Each row is a point. A path goes straight from each point to the next, and from the last back to the first. The post is the endless flat space through its rows: a point in 2 columns, a line in 3, a plane in 4, and so on, so that a path can go around it. Count how often the path circles the post. Going back the other way cancels.
In the rows, 128 means zero.

Post (1 x 2):
[[126 107]]
Path (19 x 2):
[[139  87]
 [176 143]
 [127 133]
 [ 91 124]
 [112  81]
 [136  90]
 [190 114]
 [129 174]
 [110 139]
 [178 134]
 [167  83]
 [ 97  65]
 [101 105]
 [ 82 134]
 [ 92  66]
 [135  82]
 [129  77]
 [105 105]
 [ 84  61]]
Times around: 1

Post:
[[ 93 115  94  12  72 135 154 151  96]
 [122 155 171 116 133 171  80 155 113]
 [ 92 140 161 134 122 148 193 115 127]
 [ 87  93 100 119 159 104  94 107  89]
 [ 93 134  88 157  77 131 135 122 150]
 [200 136 178 134 154 150  49 166  74]
 [120 126 181 132 225 188 131 195 113]
 [185 151 124 147 132 177 110  59  78]]
Path:
[[135 136  82 114 198 139 106 162 100]
 [146 137  95 140 171 166 106 148  52]
 [ 98 107 154 172 105 133 145 133 106]
 [131 119 138 126 102 155  89  88 107]
 [179 147 169 147  90 138  90 123 135]
 [149 161  88  96 128 171 124 109 117]
 [116 169  82 114  74 149 101 108  80]
 [172 100 207 113 174 153 169 152  26]
 [148  98 184 119 169 192 103 173 129]
 [154 105 134 147 121 124 102  93 147]
 [138 164 117 134 167 161 103 117 147]
 [126 135 138 126 107 114 170 112 146]
 [139 152 100 175 148 172 152 122 132]
 [ 97 136 142 190 145 144 137  88  49]
 [109  90 145  72 106 121 139 170  81]
 [127  70 159 106 114  89 138 118 128]
 [173 133 140 190 226 159  64 117 164]]
Times around: 3

Post:
[[154 153 160 169  76 138 103 156 135  99 151 132 153 151 136 197  97  83]
 [101 139 129 197 146  19 199 175 164 164 130  53  93 137 180 149 193 138]
 [115 204 107 101 121 122  25 145 126 145 116  93 159 112  92 141 142 131]
 [117 124 166 131  68 128 149  39 113 229  95 146 134 129 170 140 121 178]
 [107 137  75 122 118  88 173 116 158 207 122 109 150 114 100 108 112 119]
 [ 94 163 115 152 143 141 175 148 173 139  44 129 110 144  79 110 111 170]
 [ 86 124 141 141 116 149 104  94 181 137 148 109 134 156 187  72 140 119]
 [ 93 144 155  57 184 173 131  95 150 135 127 103 172  48 139 102  98 132]
 [104 126 161 145 139 113 163 149 124 117  70  81 203 137 144  38 144 130]
 [145  86 123 150 111 164 129 150 126 110  37 179  84  95  41 127  80 112]
 [114  93 108  85 126 152 119 114  95 163 119 167 129 129 123 196 167  91]
 [118 135 144 156  35 142 150 108 140  65 111 121 126 144 113  86 130 158]
 [114 124  42 124 106 228 116 120  86 130  96 131 158 106 131  52 109 120]
 [125 152 114  78 119 113  81 140 149 113 104 127 130 143 152 138  98 159]
 [125 201 140  81 134 125  74 134  66 131 179  98 103 178 154 122 134 116]
 [ 93 117 111 205  73 133 160  51 119 116  94 225 154 143 148  35 118 219]
 [ 94 119 105  70 207 184  85  50  76  98  91  92 140 132 145 126 108  71]]
Path (19 x 18):
[[ 64 124  79 206  87 121 153 112 207 191  94 107  82 128 154 126 149 165]
 [137  93  86 134  95 143  73 112 113 125 125 145 101 164 141 171  91  97]
 [160 133  91 148  87 186 165  98  96 163  58  60 116 147 163 137  84 136]
 [133 141 164  87 187 105 154  78 158 111 106 100 158  23 177 132 115 162]
 [116 150 103  90 129 123 134  98 170 165 153 101 158 112 117 115 169  94]
 [105 131 138 118 139 102 108  97 144 183 102 162 175  97 135 106 163  86]
 [122 125 139 141  18 137 110 131 134 163 136 146 116  93 129 195 163 131]
 [ 44 113 132  91 136 116  82 104 134 133  93  91 132 106 120 144 188 163]
 [106  83 146  83 133 156 141 129 162 105  96  90 134 117 101 132 133 165]
 [148 128  77 126 123 156 140  84 177 152 113 146 123 120 140  97  98 195]
 [189 146 144  95  77 113 141 109  85 148  88 144 147 103 124 100 121 157]
 [ 90 184  96 111 117 162 142 129 174  79 124 132 168 123 120  74 115 110]
 [ 56 173 133 169 109 144 164 161 163 183  97 121 139 116 101 120 108 112]
 [ 53 205  89 128 120 101 176  98  78 170 126  66 128 107  84 105 134 181]
 [ 77 138  90 177 126 155 135 105 168 101  91  67 165 121 151 114 125 176]
 [122 119 110 103 169 115 128 126 128 119 119 111 147 178 146  96 127 110]
 [146 132 107 111 143 171 102 108  96 124 139  86 159  98 149 117 168  76]
 [151 126 133  85  61 142 126 143  91  74  47 161 147 179 137  62  97 156]
 [ 59 143  99 170 146 132 161  61 173 149 129 108 109 120 138 150 139 108]]
Times around: 3

Post (17 x 18):
[[161 122 136 107  91 146 184 149 162 109  89 138 107  84 104  82 173   7]
 [108 110 138 182  85 147  84 137 150 132 110 143 109  83 112 125 194 178]
 [146 125 149 123 124 159 137 116 142  89 165 125 116 129  88  82 119 117]
 [129 159 117 128 146 137 123 113  86 133 130 142 110  68  96 118 115 106]
 [156 124 139 120 130  65  73 135 158 153 100 151 154 131  88 105 133 131]
 [180 143 181  99 132 114 152  84 132 146 129 108 159 145 125 135 116 144]
 [101  79 109 145 141 127 100 118 141 112 103 133 152 130 134 130 135 189]
 [146 137 146  82 167 171 175 142 133  97 124 101  62 135 136 115  91 126]
 [134 123 121  78 106 174 147 172 136 152 111 117 124  49 126 164  81  92]
 [ 67 106 143 141 167 114  94 150 139 198 144  79 146 164 116 203 132 190]
 [110 176 172 160 150 112 118 168 124 128 117 156 154 124 146 200 102  80]
 [165 101 111 134 100 157 155 149 147 126 106 178 111 110 145 170  89 128]
 [225 134 130 121 139  76 106 114 134 118 163  63 169 134  83 146 122 169]
 [ 95 115 200 103 171 106  92 136 131 111 162 153  73 168  77 167 140  78]
 [157 111 146 134 123 116 166 141 138 108 134 189 123  65 127  98 140 119]
 [117  86 108  98 105 137 127 153  93 141 157 126  59 100 153 114 117 149]
 [162 145  90 109 138 125 103 155  85 130 124 171 166  91 140 130 125 167]]
Path, 30 rows:
[[ 59 124 126 148 167 109  72 136  85 114 163  98 131 145 146 135 140 121]
 [ 87  73 115 116 141 126 143 156 159 108 150 195  12  46 162 167 119 165]
 [ 73 141 127 150 163 132 115 158 105  80 143 159 127 157 131 186 149 100]
 [135  97 168 124  68  68  82 161 172 165 149 136 136 102  96 100 189 150]
 [109 164 182 104 115 176  88 109 128 162 130  90 118 126  59 235  68 170]
 [ 66  85 187 109 141 140 121 167 154 181 113 156 109 119 104 132  64 165]
 [121 101 169 125  79 147  73 108 137 178 115 134 127 100 127 104 103 178]
 [114  72  82 133 188 192 153 112 153 107 132 116 150  94  86 148 102 139]
 [165  86 173  81  81 112 133 121 105 116 122 146 114  45 147 127 132  98]
 [131  79 147  91 113 121 108 165 132 137 126 150 130  97 113 160  92 109]
 [126  85 166  77  73 150 154 132 155 197 119 171 139  79 113 132  99  45]
 [175 124 105 100 131 131 103 110 146 127 132  87 142 174 117 131 127 105]
 [ 87  80 157 101 152 109 152 173 212 162 123 186 109 106  97 174 101  76]
 [139  93  79 165  51 154 119 126  75 106 104 142  98  98 184 212 111 169]
 [125 113 110 103 154 121  78 170  99 102 135 144  91 136  87 180  59 170]
 [180  88 135 132  88  64 101 163  93 165 106 167 131  97 106 148 101 114]
 [134  75 101  59 140 131 132 157 100 150 173 104 151 132 124 152  60  72]
 [127 150 107 139 157 132  88  91 138 129 102  66 166 100  77  93 132 132]
 [143 168 153 107 141 118 114  60 160  66 137 147 144  48  48 107 153  63]
 [126 152 125  99 168 114 180 115 125 130  91 116 123 116 120 184  76 135]
 [143 173 141 175 170 117 126 167 135 108 104 106 180 149 136 153 134 156]
 [166  94 148 114 145  93 156 134 102 119 137 151  91 134 115  56 191  94]
 [160 153 139 129 158 123  66 117 122  98 133  87 144 128  93 105 109 127]
 [151 110  91 130 140  85  95 166  35 104 115 207 108 113 152  82 146 110]
 [164 125 127 127  40 170  54 148 122 158 119  87 134 124 130 206 139 116]
 [141 114 157 118 179 153 175 110 182 123 161 113 132 151 145 106 163 182]
 [177 127 148  68  87 131 178 178 201  94 169 140  91 127 139 131 109  68]
 [ 84 121 122 177 100  92  98  90  57 129 131 221  92 113 118 106 128 167]
 [148 104 151 110 131 140 137 187 121 143 132  33 121 100 116 136 120 171]
 [100 103 147 154 158 140  77 146 158 150  87 100 116 147 110 166  97 137]]
Times around: 4

Post, 17 rows:
[[119 200 173 127 130 147 132  86 142 146 158  71 164 112 148 120 136 127]
 [131 157 145 149 133 163 107 168 126  97 144  67  83 158 144 136 170 165]
 [105 105 122  39 139 131 125 115 148 146 127 112 123 117  97 137 138 135]
 [167  57 149 122 122 135 184 103 146  75 119 139 107 142 115 140 138 118]
 [122  73 113  91  54 100 132 140 115 106 145 119  75 193 110  75 115 106]
 [148 131 104 121 143 120 149 127 132  82  97 105 166 141 163 151 106 149]
 [114 115 114 164 119 138 102 134 157 117 110 115  85 158 197 174 121 191]
 [129 124 128 169 129 199 139 112 153 149 163  61 154 104 134 134 119 142]
 [166 158 108 119 119 158 114 124 106 144 167  73 123 131 115 142 129 117]
 [ 79 110 114 183 116 144 110 138 123 115 141  94  92 119 161 142 155  73]
 [106 161 142 140 102 165 114 145 121 166 147 124 111 184 107 134  66 174]
 [ 99  78 154  86  91 114 176 142 110  70 163 133  86 104 106 130 136 161]
 [104  91 109 133 143 159 133  80 148 176 178 151 142  97  85  53 141  87]
 [134  79 128 177 132 100 133 147 146 149 149 122 136 141 177 111  80 107]
 [133 125 174 182 141 127  66 100 170 108 117  87 120 142 121 107 116 186]
 [115 216  56 151 170 156 173 108 185 141 140 101 113 158 129 201 121 120]
 [172 150 153 178  93  97 147  98 192 102  48  75 158  88 106 142 225 141]]
Path:
[[122 147 158 102  80  73 150 136 109 145 146  81 134 134 138 104 144 134]
 [165  17 115 122 119 145 127 192 117 171 154  64  58 169  83 131 110 140]
 [151 111 132 176 126 123 115 190 165 110 104  72  42 158 121 152 116 184]
 [153 100 110  67 144 114  96 105 180 124 118 152 118 116 147 156  77 180]
 [ 78 166 100  88 126 112  60 136  80 130 176  75 158 140 169 130 103  79]
 [123 141 102  85 137 232 139 112 138 154 126  69 124 175 132 151 153 176]
 [138 106  94 112 109 145 115  94 111 125 129 109  86 135 121 150 116 125]
 [157 125 155  80 167 161 157  97 138 124 127 128 134 152 151 173  83 120]
 [100 131 117  26  41 224 179 135  93 101 157 151  73 188  95 135 143 166]
 [ 98 165  76  78 116 128 170  89 179  80 114  97 120 143 114 154 211 171]
 [100  82 149 140 229  95  88 100 124  99 167 124 133 116 134  88  73 183]
 [125  62  74 116 108 107 103  85 129 137 193 148  49 139  74  64  87 110]
 [164 174  97 192  97 133 140  97 133 137 162 146  87 141 173 154 101  97]
 [117 204  97  39  85 183 110 173 144 235 130  90 112 183  87 155 139 150]
 [171 164 104 134  74 157 137 146 134 187 125  87 142 180  96 184 100 157]
 [133 107 162 103 137 174 163  64 149 162 140 149 121 120 130 131 157 135]
 [172  87 112 170 202 134 137 142 112 153 130 126 164  80 206 157  89 141]
 [143  47  73  79 145  87  72 200  78 156 157  84  82  41 166 125 160  90]
 [ 81 103 140 116 120 126 124 153 143  24 155  54 114 119 120 109 109 173]
 [129 100 155 101 115 191 138 136  94  93 129 143 185 126 125 135 133 126]
 [116 114 115 150  75 208 121 117 113 138 151  83  60 193  32 184 137  92]
 [102  69 112  38 142 207 122 122  82  84 158 114  49 166 106 159  83 167]
 [115 125  98 156  92 113 141 159 129 133 154 126  59 105 157 185 124 154]
 [ 54 145 129  80 119 141 102 115 125  62 163 132  60 145 158 132 144 167]
 [127  67 136 222 119 145 108 143 164 134 137 138 117 183 104 145 127 125]]
Times around: 5
